Each point is reached from the start by the listed moves, each made once or not at all, plus a little noise. Say if it took an odd or an even number of moves. Then give how often each move was made.

Moves:
(1): 54 -22 -26
(2): 23 66 13
(3): 33 -22 54
Start: -28 -25 -17
Points:
25 -45 -43 => odd (1, 0, 0)
63 -72 17 => even (1, 0, 1)
6 -51 42 => odd (0, 0, 1)

Moves:
(1): 96 1 -8 1 -21 -13 40 24 3
(2): -18 81 42 -29 -14 10 22 -11 -4
(3): 12 -6 67 6 12 -10 -8 -10 7
(4): 0 25 -15 85 21 -10 3 -21 -22
(5): 11 9 -13 -10 48 17 -17 1 -7
(6): 30 -10 12 8 -33 79 8 -11 37
(7): -3 -38 12 12 52 18 93 -7 11
(8): -8 16 -7 16 -1 23 -10 107 26
Start: -20 -11 -41 4 11 -17 -16 -26 -23
Points:
-30 -33 -32 32 64 25 66 76 15 => even (0, 0, 0, 0, 0, 0, 1, 1)
16 90 49 69 43 66 -10 -75 -9 => odd (0, 1, 1, 1, 1, 1, 0, 0)
56 60 -12 -2 77 40 115 84 4 => odd (1, 1, 0, 0, 1, 0, 1, 1)
68 44 -9 -29 73 17 123 -17 -20 => even (1, 1, 0, 0, 1, 0, 1, 0)
12 -11 12 -1 71 -12 -38 -31 -22 => even (0, 0, 1, 0, 1, 0, 0, 0)

Moves:
(1): 11 -4 15 -10 -17 -52 -36 9 -21 -5 -4 -9
(2): -21 11 15 48 -43 14 -8 33 23 -32 14 19
(3): 21 4 44 -14 34 2 -15 14 8 19 7 20
(4): -70 0 28 21 -3 -43 1 -13 -24 9 -8 29
(5): 18 17 -47 31 7 2 -51 19 -39 -24 -57 44
(6): -6 -60 60 -16 8 31 5 9 -18 -25 -11 1
(7): 41 3 9 42 -10 20 45 4 -24 -2 11 -19
(8): 2 -105 26 -42 3 3 -9 59 21 66 -16 22
(9): 9 26 -4 -35 -3 -25 10 -71 21 35 -59 -2
(10): -35 -1 23 24 -4 12 -25 -22 -3 32 -22 -18
(11): 19 -21 -18 57 20 2 28 5 28 -22 6 -34
Start: 0 56 69 57 -25 17 1 86 5 -17 22 17
Points:
-27 72 87 150 -50 23 8 27 63 -17 -37 -6 => even (0, 1, 0, 0, 0, 0, 0, 0, 1, 1, 1)
0 -43 123 38 -56 53 -40 131 17 4 -112 107 => odd (0, 1, 0, 0, 1, 1, 0, 1, 1, 0, 0)
-44 39 103 58 -21 -18 -34 31 -61 -19 -119 80 => even (0, 0, 0, 1, 1, 1, 0, 0, 1, 0, 0)
